Every row gives one point. Each copy is the shape, with its points in the same order, stretched, turned, moved and blurred by noise. Is it also mirrored, or only turned?

Shape, 9 rows:
-25 -46 37
-2 -42 -6
-14 -4 -37
22 -36 39
32 30 24
-32 -27 24
-40 -37 20
14 -8 -19
7 30 0
Copy 1:
-11 -54 58
-43 -20 36
-32 -8 -24
1 -4 72
52 39 5
-5 -52 29
-16 -63 33
-22 13 2
30 21 -20
Copy 1 is: mirrored
Copy 2, 9 rows:
-43 52 6
-12 37 28
37 23 9
-50 4 17
-2 -55 -15
-20 47 -4
-21 61 1
14 -1 17
22 -29 -16
Copy 2 is: mirrored
Copy 3, 9 rows:
7 -6 -58
-19 -17 -28
-35 12 -2
24 -39 -26
37 -8 25
4 10 -46
-1 14 -54
-21 -9 5
10 18 21
Copy 3 is: mirrored

Shape (7 x 3):
11 31 16
-13 -30 34
-7 54 14
20 -7 -46
-4 10 -26
8 -9 -43
-21 30 30
Copy 1 (7 x 3):
-4 16 30
-12 -64 19
20 35 47
-7 14 -51
10 13 -20
1 4 -49
13 -5 51
Copy 1 is: mirrored
Copy 2, 7 rows:
-16 -9 31
56 -48 -6
-9 16 53
-40 25 -47
-9 32 -11
-25 30 -46
28 -2 47
Copy 2 is: mirrored

Shape, 9 rows:
-17 8 49 25
-28 18 15 42
6 -31 -44 -33
2 33 14 -6
39 -13 -47 -10
-5 -5 39 38
-17 -41 -41 2
11 -11 41 -7
-38 -28 15 -28
Copy 1 (9 x 4):
-47 -27 23 -30
-66 -6 0 -1
56 -4 -15 2
-18 26 -4 -27
35 33 23 23
-46 -26 45 -12
20 -29 -15 17
7 -28 40 -39
22 -60 -33 -40
Copy 1 is: only turned
Copy 2:
-31 14 -22 33
0 -28 1 45
37 -11 6 -52
2 25 16 34
32 -26 60 -55
-38 -13 -6 8
26 -49 -1 -35
-33 25 -17 -12
4 16 -58 -1
Copy 2 is: only turned

Shape, 9 rows:
51 -37 -40 0 9 47
13 52 -4 23 -43 31
-42 4 -26 28 -32 -6
-15 -46 8 -13 26 -23
40 14 13 2 -37 -28
50 5 -6 45 -15 -2
-7 -15 -6 -20 30 -25
11 4 13 -28 -42 16
-63 -39 12 -8 15 20
Copy 1, 9 rows:
76 27 48 54 28 -19
-27 45 -11 71 -28 -41
-26 -2 -15 -6 -35 -55
8 -2 18 -38 0 45
-19 27 43 26 -65 0
25 77 21 18 -33 -10
16 4 -6 -11 -22 38
-21 -17 37 39 -15 0
-26 -29 -11 -28 45 10
Copy 1 is: only turned
Copy 2:
-47 9 4 43 -45 12
-33 -19 14 50 49 -26
7 -35 33 -23 33 -1
21 12 -15 -42 -35 11
7 33 -20 39 48 26
-38 30 -15 12 24 2
37 30 -5 -20 -33 14
6 -24 -8 45 26 10
8 -60 -1 -53 -33 -11
Copy 2 is: mirrored
Copy 3:
-2 47 -3 -16 -49 -36
59 6 6 13 13 -8
4 -26 -1 46 -13 -31
-54 -19 8 -4 -31 2
24 -7 59 -4 9 -1
33 34 46 28 9 2
-44 -11 7 -6 2 -10
14 -26 8 -30 -34 -10
-39 -41 -32 13 -56 -5
Copy 3 is: mirrored
